Every row gives one point. The points of each table are mixes of a few directions, plus a little noise. Count the directions of each table, and those that both share. Where both have some left over, give the other angles between the two spaces (their principal angles), to ten degrees, smallest first.
In the rows, 128 means zero.

First (6 x 3):
[[118 128 120]
 [141 136 139]
 [ 59  67  69]
 [190 121 177]
 [127 165 131]
 [132 151 133]]
Second (6 x 3):
[[165 152 160]
 [110 152 115]
 [141 143 139]
 [143 125 138]
 [136 163 136]
 [ 76  32  78]]
Directions: first 2, second 2, shared 2

First (6 x 4):
[[ 80 183  79  97]
 [102 166  99 113]
 [176  47 185 153]
 [150 144 139 152]
 [122 130 123 124]
 [138  99 143 130]]
Second, 7 rows:
[[ 95 214  66  74]
 [131 103 142 143]
 [103  82 142 149]
 [107  80 145 152]
 [102 134 113 121]
 [206 145 155 133]
 [154 142 132 124]]
Directions: first 2, second 2, shared 1; angles 50

First:
[[123 132 135  82 136 134 145 130]
 [141 120  59 141  90 173 223 116]
 [134 150 170 170 153  93  27 133]
 [108 134 113 216 157 101 166 102]
 [ 99 147 140 167 155 100 140 115]
 [168  55 103 125  88 153 120 143]
 [103 196 158 127 126 115  84 138]
 [146 104 149  67 134 133  98 140]
 [174 122  86 109 119 168 159 117]
 [ 86 123 170  78 125 108 117 148]]
Second:
[[ 99 149 136 150  64 129  89 158]
 [163 109 118 105 195 129 168  96]
 [177  41  85 138 127 148 165 116]
 [156 120 121 108 176 130 156 103]
 [141 158 109 134  48 161  76 159]
 [117 104 141 124 184 103 168 105]
 [ 68 173 164 142  95 104  92 153]
 [ 96 142 136 152  62 127  91 159]
 [135 155 141 100 196 118 146 101]]
Directions: first 5, second 3, shared 3

First:
[[118 155 166 178  54 194 241 179 153]
 [129 120 116 109 151 105  87 109 120]
 [133 117 115 108 159 102  79 106 117]
 [130 119 118 111 151 108  94 111 119]
 [135 117 106  99 169  91  67 100 114]
 [121 149 157 168  69 181 219 169 150]
 [132 123 124 119 141 117 108 117 124]]
Second, 7 rows:
[[148 132 137 197 139  50  64 126 170]
 [120 148 119  68 136 171 136  79 116]
 [104  94 142 109 125 202 136 143 161]
 [140 115 113 116 145  86  81 121 112]
 [141 133 131 118  82 144 165 153 109]
 [127 160 146 203  92 119 218 177 121]
 [115 114 107  86 178 123  93  97 106]]
Directions: first 1, second 5, shared 1

First (11 x 11):
[[146 158 148 161 151 159 149 113 115 106  65]
 [147 130 144 117 137 143 128 116 130 122  88]
 [106 172 115 208 136 136 162 138 103 107 143]
 [157 106 152  74 133 139 110 113 142 134  79]
 [136 111 133 100 125 123 117 125 136 136 123]
 [113 112 114 116 115 109 118 137 134 139 167]
 [ 70 136  75 179 103  88 138 165 117 136 249]
 [140  89 134  63 115 118 100 122 149 147 127]
 [117 173 124 200 143 143 161 132 105 104 120]
 [118 147 123 160 131 130 142 133 118 121 137]
 [154  73 146  28 118 120  86 113 158 155 108]]
Second, 8 rows:
[[113 136 121 107 148 118 147 131 117 164 120]
 [128 124 128 129 129 121 132 131 129 127 136]
 [115 154 121 180 137 130 154 136 112 115 140]
 [157  91 151  71 136 164 134  96  99  78  44]
 [105 149  98 131  99 142  88 126 126 140 154]
 [114 131 115 160 107 100 111 152 154 147 204]
 [108 117 116 160 127  88 153 155 132 129 197]
 [186 122 177  81 140 165 100  94 153 125  26]]
Directions: first 2, second 5, shared 2
